Rows are points. Each copy is the shape, with its points in the same order, stretched, turned, moved and blurred by noise. Say if it was mirrored as well.
(in the rows, 128 means zero)

Shape (9 x 3)
[[179 121 154]
 [123 141  70]
 [173 131  77]
 [117 100 154]
 [119 154  47]
 [115 135 120]
 [143 110 194]
 [127  85 138]
 [137  87 177]]
Copy 1 (9 x 3)
[[ 94 134  50]
 [159 178 156]
 [156 198 100]
 [117  80 114]
 [168 199 177]
 [120 125 142]
 [ 71  72  65]
 [138  92 112]
 [103  71  77]]
Copy 1 is: mirrored
Copy 2 (9 x 3)
[[132  86 164]
 [172 151 149]
 [172 123 194]
 [142  97  94]
 [177 168 160]
 [140 130 122]
 [112  81 106]
 [152  85 111]
 [127  77 105]]
Copy 2 is: only turned
Copy 3 (9 x 3)
[[138  74  99]
 [ 87 197  85]
 [ 86 136  50]
 [177 133 124]
 [ 57 207  86]
 [118 157 132]
 [176  75 155]
 [186 135  95]
 [196  97 121]]
Copy 3 is: mirrored

Shape (8 x 4)
[[170 142 156 162]
 [160 166 176 145]
 [130  95 127  74]
 [ 82 145 123 107]
 [183 112 102 164]
 [132 172 181 129]
 [170 169 157 128]
 [106  38  92 146]]
Copy 1 (8 x 4)
[[113 142 102 147]
 [107 159 132 165]
 [168 129 164  96]
 [138  96 173 141]
 [116 106  72  99]
 [116 159 161 176]
 [ 99 163 131 142]
 [190  52 106  96]]
Copy 1 is: only turned
Copy 2 (8 x 4)
[[122 136 195 139]
 [138 160 206 104]
 [ 85 109 120  86]
 [134 171  97  84]
 [115  97 155 192]
 [143 181 184  70]
 [150 138 201 102]
 [ 33 116  62 190]]
Copy 2 is: only turned
Copy 3 (8 x 4)
[[160 161 146 158]
 [138 158 178 169]
 [141  70 104 106]
 [ 93 121 111 108]
 [177 157 120 115]
 [115 144 173 165]
 [135 146 193 146]
 [163 106   7 103]]
Copy 3 is: only turned
Copy 4 (8 x 4)
[[143 105  89 189]
 [121  82  91 203]
 [144  94 172  97]
 [ 90 114 104 101]
 [179 123  81 128]
 [ 97  81 101 192]
 [132  71  92 173]
 [157 176 144  90]]
Copy 4 is: mirrored

Shape (12 x 6)
[[162 101 173 117 141 109]
 [141  84  99  67 142 134]
 [ 83  99 103 106 102 110]
 [154  83 163 111 127 130]
 [ 59  78 100 144  23 143]
 [151 145 121 129 138 144]
 [152 114 121  56  45 130]
 [130 220 150 125 139 158]
 [116 165 107 122 135 123]
 [132 144 116 154 114 136]
 [ 64 110 107 115 128 105]
 [162  79  93 126  75 102]]
Copy 1 (12 x 6)
[[217 145 109  84  93 138]
 [182  82 182 116 145 203]
 [126  82 112 107 172 155]
 [200 142 118  93  98 184]
 [ 55 103  47 145 186 202]
 [142 124 145 140 116 117]
 [140  33 124 142  85 208]
 [ 93 112 155 114  63  44]
 [125  91 145 126 134  80]
 [123 129 109 152 136 109]
 [118  94 120  84 182 119]
 [189  87  80 182 155 188]]
Copy 1 is: mirrored
Copy 2 (12 x 6)
[[166 175 140  97 129 118]
 [205 121 110  47 146 123]
 [122  87 136  83 169 139]
 [165 164 139  95 132 133]
 [ 47  59 123  69 155 205]
 [164 118 102 119 107 117]
 [118 117  66   7  69 131]
 [112 110 128 149  38  71]
 [132  90 110 134 128 100]
 [122 107 106 139 122 126]
 [129  82 163 106 183 120]
 [132 118  62  72 152 145]]
Copy 2 is: mirrored

Shape (12 x 8)
[[108  95  97 148 118 201 155 113]
 [105 133 123 149 129 209 154 169]
 [130 136 123 167 157 170 115 147]
 [149  79 164  47  91 152  98 174]
 [132 107 134  84  75 130 102 130]
 [ 89 138 186 150 157 133 147 135]
 [106 150  91 145 161 163 172 145]
 [158 130 194 111 173 144 146 100]
 [162 135 151  72  86 147 118 159]
 [102 135 172 100 218 132 131 119]
 [164  80 158  71  88 117 144 173]
 [185  54 145  69  70 115  94 178]]
Copy 1 (12 x 8)
[[137 147  83 155  72 115 221  92]
 [ 99 166  59 156  88 104 147  92]
 [134 147  83 131  73 143 124 121]
 [ 72 119 131  34 124  76 160 118]
 [123 129 160  76 128  91 153 108]
 [141 104  74 161 125 135 109 124]
 [ 97 151  83 224 101 145 157 124]
 [135 117  59 128 118 118 147 186]
 [ 84 156 137  81 128  75 126 147]
 [103  96  47 172 140 185 149 151]
 [ 84  92 149  72  98  53 141 148]
 [ 93  91 184  11  78  61 140 133]]
Copy 1 is: mirrored
Copy 2 (12 x 8)
[[177 105 165 143  97 123 116 211]
 [172 146 139 154 124 165 137 209]
 [122 154 147 163 149 112 125 194]
 [124  55  85 140 129 193  94  94]
 [132  76  85 103  97 154  94  90]
 [162 145 163 158 149 130 155  93]
 [142 130 144 144 115 133 172 200]
 [152  81 159 128 198 112 149  93]
 [132  76  66 101 134 174 117 110]
 [111 105 204 142 176 136 170  80]
 [145  52  59 150 123 161 125  92]
 [113  45  42 166 116 155  79 112]]
Copy 2 is: mirrored
Copy 3 (12 x 8)
[[138 177 118  93  96 170 163  59]
 [133 165  57 102 136 131 164  62]
 [179 164 112 110 125  92 118  88]
 [129 172  25 136 120 160 154 214]
 [123 134  92  94  73 151 142 186]
 [ 97 166 114 157 151  59  89 114]
 [152 136 119 101 164 130 157  85]
 [139 164 114 235 111  87 120 131]
 [158 112  43 128 104 157 144 159]
 [125 184 128 195 161  30 135 158]
 [137 130  46 148 141 192 124 200]
 [168 149  43 107 120 207 113 236]]
Copy 3 is: only turned

Shape (11 x 8)
[[168  91  78 150  93 122  95  95]
 [177  66 132 182  92 182 144 162]
 [ 96 146 116 127 161 128  96 105]
 [156 121 146 173  96 118 104  75]
 [123 141 153 140 167 208 135  97]
 [150  77 109 190 123 123 120 145]
 [121 122  92 141 154 191 192  92]
 [ 66 114 164 138 113 181 119 122]
 [ 97 144 167  96  94 122 179 149]
 [ 83  49 111 104 171 139 135 106]
 [117 124  86 154 162 180 195  96]]
Copy 1 (11 x 8)
[[ 87 138 147 190 140  70 172  48]
 [145  50  93 190 134 123  75  12]
 [ 80 131 176 119 139 152 151 173]
 [ 86 140 140 174  69  91 161 112]
 [ 43  79  79 120  71 179  92 132]
 [127  87 171 180 163  85 106  69]
 [ 24 115  93  95 108 139  40  76]
 [ 77 119 152  91 106 220  94 130]
 [164 176  82  71 117 146  59 163]
 [ 54 192 166 156 193 180  69  88]
 [ 24 111 112  91 113 125  36  89]]
Copy 1 is: mirrored
Copy 2 (11 x 8)
[[134  60 126 133 117  85  76  68]
 [139  81 165 122 171 172 122 129]
 [112 131 101 109  80  89 133 105]
 [160 105 141 108 135  82  94 113]
 [142 138 189  97  95 115 178 159]
 [118  90 112 112 159 130 118  99]
 [155 116 166 145 100 115 213 110]
 [ 89 147 171 151 140 132 144 143]
 [152 163 115 183 125 157 126 166]
 [ 78  85 140 177 128 102 202 128]
 [154 131 155 135 105 127 209 100]]
Copy 2 is: only turned
